Rows are points. The points of each table are mixes of a few directions, plus a little noise. Count the directions of each table, and those that both share. Where both have some left over, give the other angles between the two spaces (their principal angles), to ten degrees, smallest first.
(in the rows, 128 means zero)

First (4 x 3)
[[144 206 112]
 [113  57 143]
 [120  92 135]
 [134 157 122]]
Second (4 x 3)
[[137 170 120]
 [137 173 119]
 [130 139 126]
 [107  31 148]]
Directions: first 1, second 1, shared 1

First (7 x 8)
[[117 150 117 129 126 147 115 118]
 [ 80 199  75 141 117 188  56  42]
 [128 114 126 134 126 114 120 103]
 [133 134 135 121 131 134 143 160]
 [121 148 122 126 128 146 124 135]
 [133 131 135 122 130 132 141 155]
 [184  20 186 123 138  35 197 184]]
Second (9 x 8)
[[122 129 111 119 119 133 143 141]
 [103 111 111 119 129 133 138 134]
 [139  91 172 120 167 148  70 100]
 [ 71 107 141 166 219 155 142 145]
 [ 80  91 105 101  66  86 113  90]
 [161 179 143 143  98 104 135 134]
 [219 175 111 193 145 107 155  84]
 [125 141 153 140 108  95 109 105]
 [131 128 106  50 103 192 148 218]]
Directions: first 2, second 5, shared 1; angles 90

First (10 x 12)
[[125  82 102 128 153 106 144 116 153 145 150 143]
 [116  27  70 127 179  71 151 114 189 171 192 172]
 [134 105 116 128 146 129 155 104 133 130 119 122]
 [129 142 136 128 120 134 122 132 121 123 122 124]
 [115 165 147 127  96 121  75 176 124 129 154 144]
 [142 159 147 129 120 161 146 109  99 106  81  97]
 [103 110 115 126 119  82  75 180 162 156 202 177]
 [139 192 165 129  98 168 120 130  87  99  80  95]
 [135 163 148 129 113 152 127 126 104 111  98 108]
 [144 135 134 129 136 156 164  93 108 111  82  97]]
Second (9 x 12)
[[132 157 158 127 123 158 109 140 120 124 127 109]
 [131 103 130 133 125 134 119 114 127 125  97 138]
 [132   7  52 128 196  80 212  61 174 155 139 151]
 [135 110 123 132 127 134 142 103 119 119  88 128]
 [135 174 156 123 138 163 135 136 119 124 145  87]
 [123 199 131 127  76 116 125 149  87  99 102 125]
 [124 139 144 129 115 133  95 148 128 129 134 135]
 [124  93 109 123 172 115 149 126 165 156 189 128]
 [115 168 149 130  80 121  66 174 114 120 130 151]]
Directions: first 2, second 4, shared 2

First (11 x 20)
[[ 98 223 154 122  85 131 206 124  44 189 119 129  91 125 222  56 115 133
   61 107]
 [111 109 128 154 125 154 119 168 170 129 126 120 136 157  96 137 141 124
  169 176]
 [144 117 127 126 121 136 118 130 128 131 128 135 135 106 127 140 134 123
  117 114]
 [119 118 126 137 134 132 122 139 148 121 128 122 131 146 110 133 131 129
  151 150]
 [ 91 167 109  77 219   7 149  14  97  50 145  99  94 205 135  90  63 169
  153 118]
 [147 178 157 135  45 186 170 166  61 216 113 154 120  52 209 100 151 108
   36  81]
 [156  72 117 135 135 143  82 142 170 109 130 135 153 108  83 173 144 118
  150 130]
 [135 124 133 139 106 155 127 153 131 149 124 134 134 110 131 133 142 119
  119 129]
 [168  70 104 103 174  90  72  82 155  69 139 133 149 108  82 177 120 131
  145  98]
 [127 102 119 131 150 120 107 126 158 102 132 122 136 146  95 145 127 131
  160 146]
 [111 128 133 149 114 154 134 163 147 143 124 123 130 146 119 124 139 124
  147 161]]
Second (8 x 20)
[[119 115 123 141 139 141 116 147 150 126 118 121 152 123  87 182 138 134
  155 151]
 [150  90  92 101 173  69  99  63 160  54 152 120 100 192 126  71  92 120
  159 115]
 [108 140 132 151 113 161 141 167 135 156 113 121 142 126 114 156 141 129
  139 156]
 [133 160 124 119 118 130 150 115  88 152 114 130 135  92 151 150 123 131
   92  96]
 [135 183 200 118  52 151 172 150  42 202 143 166  88  64 236  32 150 122
   22  81]
 [ 99 149  92 156 128 156 152 153 150 144  99 100 144 168 105 164 120 124
  167 169]
 [118 130 102 139 141 136 131 132 144 126 111 112 147 141 100 173 122 130
  155 145]
 [162  56 160 100 161  81  63  97 155  65 174 153 116 117 105  97 137 135
  136 111]]
Directions: first 3, second 4, shared 2; angles 40

First (11 x 32)
[[ 42  18 180  71 139 187 164 163 141 133 165 104 134  71  98 103 146 249
  187 197 134 107 201 174  55 146 101 144 165 150 116 117]
 [113 106 109 127 120 127 122 143 110 139 120 138 137 128 120 128 109 126
  115 100 122 141 144 127 103 110 121 108 128 131 113 122]
 [ 69 147 227 125 200 127 184  96 198  83 160 149 131 153  78 148 191 143
  211 222 137  44 150  88 103  70 109 123  59 168 164 175]
 [156 161 127 148 136 103 103 105 124 116 123 141 115 174 126 124 144  75
  110  95 144 124 122  92 151 110 152 108  99 133 148 155]
 [131 122 111 141 129 106  95 125 102 128 118 151 123 176 112 118 127  80
   98  63 141 136 154  91 114  88 145  81 100 141 132 151]
 [156 140 115 140 123 111  95 117 111 126 122 133 114 162 132 114 135  89
  101  84 144 138 130 106 145 124 153 111 119 128 139 144]
 [128 151 107 137 120 124 148 136 133 136 115 134 147 106 138 155  99 124
  126 137 101 136  97 139 130 123 107 137 130 116 110 105]
 [126  95 133 114 123 140 112 133 116 131 137 117 117 128 127 104 139 146
  125 119 144 133 153 135 121 144 140 127 144 132 132 133]
 [186 155  98 132  96 131 110 125 118 139 120  98 115 105 173 120 117 126
  102 124 128 158  82 158 184 194 146 168 172  97 128 105]
 [107 157 118 144 138 113 157 131 140 128 114 155 154 126 117 167 103 107
  135 134  99 120 109 115 111  82  99 113  98 130 112 119]
 [192 156  83 129  82 139 118 135 116 149 115  88 122  77 188 126  99 142
   99 133 115 171  64 181 190 216 137 187 194  83 115  83]]
Second (10 x 32)
[[111 160 155 133 157 116 164 107 166 118 130 151 140 130 110 157 144 117
  160 168 111  91 105 109 127  99 108 127  87 136 133 148]
 [157 198  92 170 129 102 115 126 114  91  87 135 144 141 150 151  71  71
   89 127 113 155  96 105 153  97 131 152 126  93 142  95]
 [152 159  91 142  82 147 136 170 110 111 110  69 145 100 180 143  66 147
  117 143 121 155 121 171 135 149 124 168 173 107 102  63]
 [130  89  74  96  67 157 141 172 104 156 111  85 152  72 160 132  79 169
  126 113 109 137 138 183  97 165 113 146 162 115  68 103]
 [150 192 161 158 152 105 126 101 150  93 135 128 115 183 126 138 158  82
  140 137 149 100 119  89 157  98 147 118  86 145 160 152]
 [ 72  25 165  95 170 131 118 104 132 197 171 203 103 116  61  95 199 169
  132 101 125 142 137 124 108 144 112  75 135 152 139 164]
 [147 131 143 118 128 117 113 107 133 120 133 122 114 174 120 113 168  95
  139  99 157  86 153  97 127 117 157 102  82 152 135 190]
 [137 100  88  85  76 149 140 154 115 127 101  79 154  98 154 126  93 143
  142 120 125  91 160 152  89 143 131 148 118 120  78 153]
 [101  73 164 137 155 132 108 122 124 192 185 176  88 132  93 104 190 168
  115  95 135 187 115 145 148 160 119  78 176 155 148 102]
 [122 152 150 146 163 124 118 117 131  74 116 132 126 137 124 121 113 120
  121 177 136 136 135 105 138 107 137 165 136 105 174 111]]
Directions: first 4, second 6, shared 3; angles 50

First (8 x 32)
[[113 106 171  98  86 128  82 164 188  76 126 165 110  98  88 153 139 116
  122 100 180 134  95 131 175 193 117 125 167  99  86  80]
 [ 80  94 167 114 101 106 144 157 119 176 131 116 154  60 234 100  85  99
  113 117 121 142 146 161 142 161  68 122 112 157 134  52]
 [111 120 139 128 110 112 143 148 113 183 133 106 156  67 209 123 105 108
  115 126 105 138 137 145 134 151  92 131 105 163 129  73]
 [195 202  77 154 133 136 138 121  97 172 115  95 147 127  99 147 156 159
  136 136  79 152  96  88 131 100 149 129  94 165 120 168]
 [129 124 124 122 149 140 112 128 117 106 197 150 107 187 118 107  47 173
  136 116 126 178 151 137 151  71 130 156 173 134 173 165]
 [ 72  42 141 131 163 125 129 104 148  91 179 151 103 152 160 145 103  86
  116 152 160  63 197 177  71 133 152 162 167  80 158 105]
 [157 149  96 147 153 139 136  95 126 108  99 123 118 167  68 146 186 129
  137 150 128  90 121 105  91 111 173 121 115 104 119 179]
 [167 187 109 131 128 139 140 107 116 113  43 119 128 167  49 103 201 153
  151 129 126 129  81  79 129 104 142  77  90 122 104 201]]
Second (11 x 32)
[[125 112 150 107 126 136  88 137 153 105 205 150 106 116 113 148  60 143
  114 106 142 168 134 138 166 132 129 166 191 144 126  87]
 [127 143 112 144 127 119 167 121 105 148  49 109 148 137 145 103 194 113
  144 148 116  90 120 119  95 126 122  88  65 111 128 166]
 [186 173 118 113 137 139  75 111 178  79 149 150  87  85  33 220 167 139
  154 135 110 113  88  98 160 148 183 167 145 105  66 121]
 [148 165 135 116  73 110 107 203 135 160 133 136 147  64 176 145 108 149
  149 105  95 181  87 131 204 162  81 139 103 142 116 100]
 [ 56  49 145 138 175 139 178  64  94 118 116 113 130 220 145  38 104 100
   88 138 183  95 200 150  42  81 129  88 155 130 181 150]
 [ 71  90 164 113 128 122 159 115 112 123  77 128 134 154 162  51 125 112
  126 123 158 119 147 142 111 117  91  78 114 121 146 134]
 [134 141 114 141 111 120 140 155 111 162 120 116 151 120 166 122 129 131
  129 127 111 140 123 131 132 133 110 125 104 138 141 132]
 [113 104 115 147 151 134 152 103 106 138 133 113 136 170 136 105 123 118
  107 138 141 112 160 135  82 106 140 122 136 134 156 144]
 [119  99 125 135 152 141 123 107 126 121 185 128 119 159 117 129  85 129
  100 126 146 134 160 138 106 110 147 151 176 143 150 118]
 [145 179 173  77  60 106  80 202 171 115  97 163 119  24 139 153 132 150
  181  96 101 177  52 120 249 184  73 126  96 116  69  87]
 [185 154  57 177 169 144 138  88 116 140 146 102 129 158  77 192 181 123
  117 165 104  80 138 106  62 110 204 159 123 125 129 168]]
Directions: first 5, second 4, shared 2; angles 30, 30

First (11 x 32)
[[130 173 125  95 113  99  80 144  73 201 121  68  65 163  75 155  44 164
  161 176  85 177  99  82 171 160 192 120  45 184 171 176]
 [127 113 129 139 133 138 144 123 146 104 130 147 149 117 146 120 155 116
  117 112 142 112 137 143 114 118 107 131 155 110 114 113]
 [128 129 128 127 127 127 126 129 126 131 128 126 126 129 126 129 125 129
  130 130 126 130 127 126 129 129 130 128 125 130 129 130]
 [126  85 131 159 143 156 173 112 182  58 135 186 189  94 180 103 210  93
   96  81 169  81 156 172  87  97  66 136 209  74  86  81]
 [130 178 125  91 111  95  74 146  65 210 120  60  57 168  68 158  32 169
  166 182  81 183  95  76 176 164 200 119  34 192 177 183]
 [129 153 127 110 119 113 102 137  98 168 124  95  93 148  98 142  81 148
  146 154 105 155 112 103 152 145 163 123  81 159 152 154]
 [126  76 131 166 146 162 184 108 192  44 136 198 202  87 190  97 226  86
   89  72 177  71 162 182  78  91  53 138 225  62  78  72]
 [129 157 126 107 119 110  98 138  93 174 124  90  88 150  94 144  73 151
  149 159 101 159 110  99 155 148 169 123  75 164 155 159]
 [129 142 127 118 124 119 113 133 110 151 126 109 108 139 112 136 101 139
  138 144 115 143 119 113 141 138 148 126 102 146 142 143]
 [127 105 129 145 136 143 153 119 157  90 131 159 161 110 156 115 172 110
  111 103 150 102 143 152 106 111  95 133 172  99 105 104]
 [126  97 130 151 139 148 161 117 166  78 133 169 171 104 165 110 186 103
  105  95 157  94 148 159  99 106  84 134 186  89  99  95]]
Second (11 x 32)
[[135  86 174 146 106 137 171 143 101  75 178 135 137 125 117 110 108 117
   87  77 145  90 169 149  84 109  97 177 144 168 126 172]
 [127 113 140 159 141 127 149 117 137 124 124 158 130 133 128 122 138 131
  112 112 108  95 124 118 141 135 102 136 166 112 141 132]
 [104 109 126 128 124 136 102 150 140 176 103 107  57 148 127 115  90 113
  129 157  89 178 130 123  75 139 164  99  91 154 192 135]
 [176 230 152 121 131 147  62 117 122 111 117 121 213 151 144 141 138 179
  170 103 178  96 155 148 147 125 142 136  87  82  99 102]
 [ 95 142 123  73 116 100  87 122  89 162 149 108  84 102 133 100 132 113
  166 137  53 146 116 153 177 200 120 117  47 164 147 134]
 [134 157  94 151 158 156  91 124 204 163  50 136 137 154 159 143 150 137
  145 167 153 164 115 113  89 101 168  73 151  57 143  65]
 [ 97 102  61  85 125 120 132 139 152 159 109  95  81 103 133 143 137  91
  139 194 135 213  93 120 112 115 168  82 117 141 112 100]
 [181 187 146 144 123 136 113 139 109 127 118 101 169 175  92 174  75 185
  133 131 191 122 135  90 131  86 173 147 124 124 115 152]
 [ 65  83  85  91 137  86 134 112 122 180 129 135  45  84 134 102 157  85
  144 167  21 161  75 126 193 200 105  95 110 151 154 120]
 [168 131 178 181 126 165 143 138 142  77 132 148 184 160 132 129 114 149
   95  76 190  79 178 136  63  78 119 162 168 107 127 138]
 [126  71 130 128 122  97 226 107  91  54 200 163 169  74 111 130 170 108
   89  86 141  64 119 132 196 122  50 184 203 147  52 156]]
Directions: first 1, second 6, shared 1

First (10 x 32)
[[145 124 120 141 129 124 130 134 138 134 127 124 121 122 137 126 107 129
  124 113 126 125 132 126 132 129 122 131 134 145 133 131]
 [ 67 189 173  34  68 142 101 235  49 249 138 163  39 187 105 134 208 135
   16 188 125 187 115 144  92  97 213  38 115 132  71  75]
 [112 136 138 111 121 132 125 137 113 138 128 133 122 137 119 130 148 128
  119 143 130 136 124 131 122 125 141 118 124 118 117 120]
 [148 143 123 126 108 122 120 180 128 185 134 133  78 139 146 126 104 135
   74 109 116 140 137 128 127 116 142  99 137 175 126 118]
 [145 122 122 143 128 124 131 135 134 134 122 122 123 120 133 125 105 128
  128 115 130 126 128 126 130 132 122 135 135 142 129 129]
 [171 102 116 172 134 118 142 134 138 130 103 106 132  97 131 117  71 125
  152 102 146 120 120 123 130 147 108 162 147 146 123 131]
 [116 121 142 122 125 132 133 130 102 127 109 122 138 121 105 125 142 122
  146 150 149 136 110 130 116 139 137 141 128 100 103 117]
 [111 115 116 137 163 132 132  41 164  36 148 130 193 123 133 136 149 125
  186 127 114  98 142 124 147 130  94 154 113  91 168 160]
 [138 112 117 150 147 126 135  91 149  87 127 120 159 113 132 128 114 126
  163 116 128 111 132 124 138 136 104 153 129 119 145 144]
 [127 116 113 144 156 128 132  64 164  60 144 127 174 121 139 133 130 127
  170 116 114 102 142 124 146 129  97 149 120 112 164 156]]
Second (11 x 32)
[[190 120 120 164 104 113 134 210 120 211  98 109  67 108 140 112  48 131
   87  91 144 142 119 125 120 137 135 128 159 194 103 109]
 [114 139 119 118 139 130 120  96 154  98 158 142 141 143 145 137 147 133
  124 122 101 116 149 127 142 113 119 114 115 128 160 145]
 [128 114 158 124 104 130 139 184  62 181  74 109 109 109  83 115 125 117
  135 162 181 157  83 133  95 153 158 147 143 105  57  89]
 [123 121 109 141 158 129 129  56 172  53 154 132 176 127 145 136 136 129
  166 114 105  99 149 124 150 124  95 143 116 113 174 161]
 [ 90 141 140  96 128 137 121 111 116 112 141 141 140 146 117 136 177 127
  129 155 122 132 128 132 125 120 140 114 113  98 127 127]
 [105 142 117 113 145 132 118  79 161  81 167 147 151 149 147 140 160 133
  130 125  94 112 154 127 146 109 115 112 109 120 171 152]
 [150 125 142 132  99 123 132 203  87 204  93 115  81 118 112 116  99 126
   98 132 157 154 104 131 106 139 154 125 147 150  80  96]
 [106 140 129 109 131 133 121 110 134 112 147 140 136 144 131 135 157 130
  123 137 113 126 137 130 132 117 131 114 116 117 141 134]
 [119 137 114 124 143 129 122  89 161  91 159 140 145 141 149 137 141 133
  129 117  99 112 151 126 145 114 113 118 116 131 166 149]
 [109 118 120 132 157 133 131  54 154  50 144 131 184 125 129 136 152 125
  177 132 118 105 138 125 143 129 102 149 114  92 159 153]
 [174 111 139 155  99 118 141 215  86 214  74 101  78  99 110 109  66 123
  109 120 172 153  95 128 104 152 147 144 160 160  70  93]]
Directions: first 3, second 3, shared 3
